Rows are points. To make a cloud, some directions were put in groups of two or more. Within a group, all points are equally far from the middle, so they leave a hole (a ring in 2 directions, a hollow ball in 3). The other directions are filled evenly. Then the cloud was stretched, turned, moved and blurred a little. Count the holes, and give their numbers of directions, smallest first.
(in the rows, 128 means zero)

Cloud, 21 rows:
[[142  84 125]
 [161 110  94]
 [158 126  80]
 [ 94 146 186]
 [133 196 148]
 [117 118  67]
 [165 105 109]
 [120 110 181]
 [148  87 122]
 [173 161 104]
 [ 68 183 120]
 [120 186  81]
 [104 152  63]
 [161 184 125]
 [ 93 140 185]
 [ 62 115 148]
 [146 188  96]
 [167 113  99]
 [112 111 182]
 [ 53 127 132]
 [133 138 187]]
Holes: 1 (3)

Cloud (53 x 6):
[[135 193 192 149 139 166]
 [101 200 113 110 142 165]
 [140 182 195  99 136 166]
 [143 110 157 169 179 183]
 [ 95 182  99 140 176 122]
 [161 165 144 171 194 178]
 [109  96 154 171 161 170]
 [172 167 178  79 125 164]
 [167 194 102 111 115  91]
 [157 154 102 154 208 163]
 [216 135 174 133 127 119]
 [153  79 127  89 176 100]
 [175 106  85 153 120 112]
 [104 180 148  84 172 151]
 [114 110 109  82 107  71]
 [177 137 118  80 124 175]
 [134  94  96 177 173 113]
 [110 185 145 168 109 162]
 [177 125 173 129 193 102]
 [ 73 157  96 111 168 114]
 [125 172 111  91 187  96]
 [120 138 180 121  75 124]
 [ 91  98 155 169 160 149]
 [122  76 156 147 181 129]
 [ 97 155  85 137 160  85]
 [207 126 143 159 166 101]
 [148  85 123  81 102 105]
 [188 120 121 169 189 112]
 [190 178 187 143 127 170]
 [ 65 113  91 109 163 133]
 [147 157 176 134  99  72]
 [123 149  93  94  97  79]
 [170 173 172 144 124  71]
 [ 81 155 174  97 114 153]
 [152 157 182 149 198 150]
 [130 174 170  84 164 170]
 [205 144 178 125 150  89]
 [ 90 187 108 112 122 163]
 [186 116 150 160 107 163]
 [166 142 132 173 208 149]
 [178 174 171  71 113 136]
 [168 168 121  73 150  77]
 [180 172  96 102 165  88]
 [101  97  85 113 181 160]
 [131 115 118 171 124  76]
 [ 96 108  76 111 150  84]
 [131 199 148 162 102 156]
 [177 165 121 162 198 109]
 [116 192 139 170 178 140]
 [ 93 182 105 139 116 166]
 [ 93  90  89 106 178 143]
 [113 200 136 167 161 160]
 [131 159  91 127  83 106]]
Holes: 3 (2, 2, 2)

Cloud, 77 rows:
[[ 82  96 114 111 166 196  50 141]
 [ 93  74  95 145 160  97 153 128]
 [ 97 118 142 142 139 123 167 214]
 [124  56  89  72 114 173 133 133]
 [164 125 138 147 118 169  94 185]
 [ 90 109 104 136 145 172  63  99]
 [104 148 165 150  97 165 164 144]
 [192  66 130  90 108 119 171 116]
 [120 135 113 140 106  89 127 175]
 [ 67 163 159 157 134 135 103 161]
 [122 143  98 122 124 183  86 198]
 [119 167 136 155 106 172 176 146]
 [160 201  89 110 134 119 100  93]
 [ 76 147 106 131 101 143 175 123]
 [ 96 149 134 149 129 168  88 213]
 [167 120  78  76 166 139 101 197]
 [ 74  84 102 120 179 161 133 171]
 [151 133 166  93 136  81  83 132]
 [ 63 110 170 160 126 147 147 106]
 [100 126 194  96 134 147  87 226]
 [183 157 146 136 119 107 104  98]
 [169  64 149  92 135 155 180 154]
 [144 136 157 149 138 128 177  62]
 [181 102  52 122 123 123 166 110]
 [115  77  74  78 134 102 100 150]
 [113  89 110 154 175 145 129 149]
 [122  56 138  62 161 167 125 170]
 [106  70 128  60  68 168  99 141]
 [ 44  90 181  76  97 112 157 110]
 [113  85 173 144 153 196 151 186]
 [ 66 117  90 111  79 113 103 129]
 [160  76  98 143 141 116 115 188]
 [160  80 163  98 186 131 105 175]
 [ 98 112 178 140 127 148 165 110]
 [141  85 124  67 119 160 156  79]
 [172 137 111  69 164 144 118  88]
 [141 111  84 137 119 182 109 108]
 [102 151 131 150 156 181 157 194]
 [139 158 161  59 126  81 130 160]
 [115 160 129  91 156 212 163 121]
 [150 110 157 124 106 137 210  83]
 [ 96  77 140  71 157 167  70 129]
 [101  73 156 132 153  69 146  90]
 [109  78 178  84 168 184  71 140]
 [185 150  77 141 115 113 130  96]
 [102 115 112  89 151 196 166 146]
 [ 90 133  91 128  81 115 113 126]
 [ 87  86 116  82 147 145 109  77]
 [ 95  45 110  68 123 162 122 123]
 [104 115 172  80 129  84 161 196]
 [ 78  68 184 142 141 169 126 127]
 [ 55  49 152  63 123 166 159 163]
 [ 63 108 119 140 169 135 148 205]
 [118 146 157  51 130 102 151 183]
 [210 129 122 141 126 127 132 118]
 [141 113 108 146 152 130  79 198]
 [167 155 125 143 117 144 124 202]
 [107 119 132 162 124 159  57 133]
 [144 163 173  65 120 161 148 190]
 [138 175  85 100  89 146 148 138]
 [208 115 134  70 114 130 135 133]
 [ 86 117 178  92 102  85 167 131]
 [104  87 134  61 109 114  80 104]
 [106 133  88  91 121 139 203 161]
 [ 86 100 156  74 161 209 132 146]
 [171 101 165  86 137 240 134 130]
 [129  99 102  65 147 130 181 107]
 [101  94 113  86 182 162  75 142]
 [126 143 175  85  92 126  96 111]
 [135 148 125  49  72 125 180 136]
 [125 125 176  88 116 200 160  45]
 [100 150 113  96 128 186  70 183]
 [139  74 161  88 106 202 157  95]
 [ 99 142 149 153  67 151 180 112]
 [130  71 123  69 108 198 167 104]
 [129  99 114 158 169 224 110 170]
 [128 139 128 139 152  92  91 219]]
Holes: 2 (2, 2)

Cloud:
[[114 121  95 149  84 185 126 104  91]
 [173 113 135 109 136 201 187 159 130]
 [110 155  82 101 140 125 204 178 102]
 [178 132 145 133  89 109 128 113 161]
 [130 149 101 128  71 195 115 126 116]
 [139 169 134 104 111 124 147 136 126]
 [104 106  89 157 127 105 170 202  56]
 [ 93 190 135  55 147 131 145 141 120]
 [140  71 116 187 131  76 122 137 110]
 [ 89  63 126 145  87 142 158 180 190]
 [125 171 127 178 135 102 141 204  81]
 [137 150  59 138  85 140 115  89 185]
 [169 124  68 136 108 191  94 204 135]
 [118 125  90 189 113 141 130 155 131]
 [121 205 129 128 176 141 113 142  95]
 [129 150  12  96 161 183 192 145 106]
 [108  66  98 117  75 142 159 130 154]
 [ 83 151 164 113 138 130 135 158 163]
 [222 160  82 115 165 146 159 145 141]
 [108 170  81 166 185 119 210 119 107]
 [174 118 166 110 110 109 106 187 145]
 [130 132 112  89  94 138 125 123 201]
 [143 133  78 150  80 120 165 202 170]
 [ 59 161  86 120 103 179 165 174 137]
 [157 178 102  77 165 142 147 125  53]
 [128 152 151 107 121 121 178 123 212]
 [166 103 144 156 100 130 120  96 187]
 [ 82 120 118 131 178 169  95 162 205]
 [ 61 144  75 143 161 174 141 146 103]
 [131  96 183 183 127  99 172 131  99]
 [144 171  77  95 152  59 116  93 121]
 [ 74 111 174 155 143  99 106 154 131]
 [ 95  62 142  90  96 138 119 148  99]
 [174 128  20  98 160 189 192 131 122]
 [162  65 145  87 136 158 159 152 126]
 [100 123  69 132  75 164 134 126  98]
 [ 81 114  98  95 163 158 155 182 188]
 [148 152 143 173 104 166  96 193 108]
 [124  93  71 209 152 165 160 101 168]
 [191 150 114 145  68 144 112 153 149]
 [104 199  81 157 134 101 141 111 210]
 [139  71  92 115 120  74  87 172 109]
 [ 59 118 182 162 148 119 159 127 117]
 [115 107 167 155 144 127 137 189 184]
 [173  72  93 197 124 144 180 135  91]
 [125 149 128 128 110 110 170 192 131]
 [ 91  54  86 161 194  96 176 158 150]
 [127 119  56 138  94 170 178 173 134]
 [143 130 122 111  79 200 172 159 152]
 [130 158 101 135 172  99 178  99 129]
 [119 111  59 138 176 113 184 109 149]
 [157 121 112 158 114 124 188 116  63]
 [105 128 133 107  95 150 121 178 200]
 [142 176  79 175  86  92 120 130 125]
 [122 116 166 129 107  83 166  99 125]
 [158  93 130 174 167 194 156 176 169]
 [ 98 108 158 129  96 126 117 145  94]
 [117 154 139 101 111 133 140 137  72]
 [167  66  82 174 200 139 172 115  78]
 [109  86 117 139 114 185 147 138  47]
 [ 91 170 181 126 142  83 115 164 133]
 [ 59 168 107  75 169 149 159 180 159]
 [115 136 155 123  94 143 181 190 112]
 [199 114  71 144 174  66 202 137 175]
 [182 142 149  61 140 108 144 174 146]
 [107 173 126 120 167 158 131 192 176]
 [ 76  80  95 158 134 102 160 142 156]
 [140 143 148 136 152 112 169 196 193]
 [119 121  86 184 115 174 165 155 165]
 [133 116  89 151 165 121 120  61 130]
 [142 158  78 167 187 120 136 207 139]
 [ 86 105 113  65 186 163 130 141 150]
 [127  78 105  85  83 137 189 104  73]
 [126 175 124  87 145 118 110 234 189]
 [139 184 102  80 154 148 161  98 113]
 [ 88 121 103 178 116 119 140 173 170]
 [ 77  77 131 177 117 145 166 120 127]
 [ 87  76 138 106 189 163 158 188 137]
 [146 164 104 107 177  88 129 167 165]
 [105 165  40 126 166 110 200  90 140]
 [190 145 172 116 139 113 175 176 152]
 [ 84 150  48 128 172 131 186 106  90]
 [139 164  82  66 163 150 123 174 102]
 [110 161  63 126 175 137 190 214  55]
 [126 101 189 144 126 176 170 118  92]
 [ 99 153 101 174 133 135 174 109  80]]
Holes: 0

Cloud, 91 rows:
[[179 184 125  99  96  91 150 117  96]
 [117 151 134  97 139 145  97  93  94]
 [153 211 112  73 153 147  89 111 103]
 [140 181 119  86 118  86 134  71 128]
 [158 138  83  78  97 124 150 161  93]
 [137 117  96  88 110 154 103 171  83]
 [193 183 127 132 136 113 169 104  56]
 [163 140 139  77 132 121  78  80 171]
 [182 138 117 144  99 135 117 178 179]
 [150 141 166 143  90  92 137 148 128]
 [225 151 107 114 114 112 185 150 174]
 [216 132  76  42 111  92 182 119 159]
 [199  83  85  53  86 132 197 131 140]
 [213 179 112 138 111 117 158 132 169]
 [179 111  66 157 139 139 160 140  74]
 [193 121 122 152 128 180 161 118 134]
 [177  82  69 173 111 141 173 133  91]
 [148 171 145  66 117 108 165 152 182]
 [107 162 157 149 142 135  84 118 161]
 [107 152 134  98 112 126 104  88 147]
 [134 206 133  65 125 103 134 105 186]
 [123 172 149  74 104 129 114 119 152]
 [176  69  76 106 135 148 119 131 103]
 [110 138 110 141 130 107  96  92  89]
 [207 126 123  74 116 126 211 145 184]
 [181  66 115 121  54 149 214 168 188]
 [141 105 115  88 116 125 149 155  56]
 [186 196  90  64  93 109 134 124 145]
 [137 158 135 156 104  64 121  74 138]
 [129 112 105 150 112 105 203 155  98]
 [ 85 100 118 144 132 187 128 177  97]
 [217 173  61  93 143 123 185  72  90]
 [148  97 135 120 108  93 154 150  90]
 [169 116 136 117 103  75 191 149 153]
 [123  70 135 164 123 117 141 156 111]
 [145 160 161 132 157 126 112 108 159]
 [178 153  95 158 102 154 224 122 111]
 [169 164 154  90 117 115 208 118 151]
 [141 191 129  42 106 114 146 139 150]
 [181 110  64 113 169 120  97 119 120]
 [161 153  53  77 134 160 177 181 158]
 [178 115 106  82  36 162 195 136 162]
 [184 120 133 121 118 156 162 104 176]
 [164  95 140  86  57  77 161 106 156]
 [175 112 173 157 108  97 112 107 158]
 [159 121 126 120 179 107 139 159 119]
 [102 155 152 143 150 143  79 115 160]
 [114 124  84  90 120 184 114 190 120]
 [182  79  78 176 133 154 166 139  89]
 [173 147 130 120 123 114 144 171  73]
 [170 133  99 103 187  98 170  78  56]
 [169 141 124 129 163 154 113 100 177]
 [206 137  77  96 135  88 193  46 129]
 [192  81 121 116 131 112 219 150 124]
 [192 131 138 103 131  74 183 139 139]
 [184 129  98  73  66 165 212 170 159]
 [216 152 102 102  99 111 140 128 120]
 [189  91 100 148 134 144 133 173 135]
 [107  81 110  87 142 151 131 126  88]
 [119 102 119 143 109 144 188 186  99]
 [129 166  78 103 166 175  78 119  87]
 [185 166 143 113 100  89 178 119  81]
 [136 151 101  64 190 141 150  93  90]
 [106 172 140 184 103 121 101 127 156]
 [115 145 108 131 165 112  78 100  77]
 [130 128 155  94  71 158 175 173 130]
 [173  88 116  85  68 147 179 155 204]
 [170 150 101  89 140 179 148 203 126]
 [211 116 116 142  53 117 178 112 118]
 [ 97 108  85 113 106 186 156 164 100]
 [145 117 173 152  77 119 187 116 145]
 [132 144 124 126  93 117 134  85  84]
 [218 141  75  43 137 100 155 125 148]
 [199 167  83  80 150  98 133  53 156]
 [182 183 121 141 159 163 176 131  77]
 [212 105  61  82 176 116 178 108  88]
 [108  79 110  95 131 155 158 141 139]
 [207 173 104  47 138 135 142 103 183]
 [154 190 148 138  92  72 145 135 155]
 [135 210 112  99 155 168  79 129 134]
 [155 128 129 129  83 197 145 139 130]
 [117 141 121  78  59 143 113 168 148]
 [153 130  91 156  96 120 134 185 133]
 [ 98 135  92  78 119  95 106 138 143]
 [134  94  59 106 101 178 154 142  97]
 [205 145  75  67 127 126 201  59 145]
 [108 151  96 156 163 165 108 174 109]
 [181 149 144  55 117  92 163  89 112]
 [225 147 132 100 149  84 160  63 115]
 [217 110 136 163 105 126 161 100 137]
 [181 121 122 140  72 178 187 132 152]]
Holes: 3 (2, 2, 2)
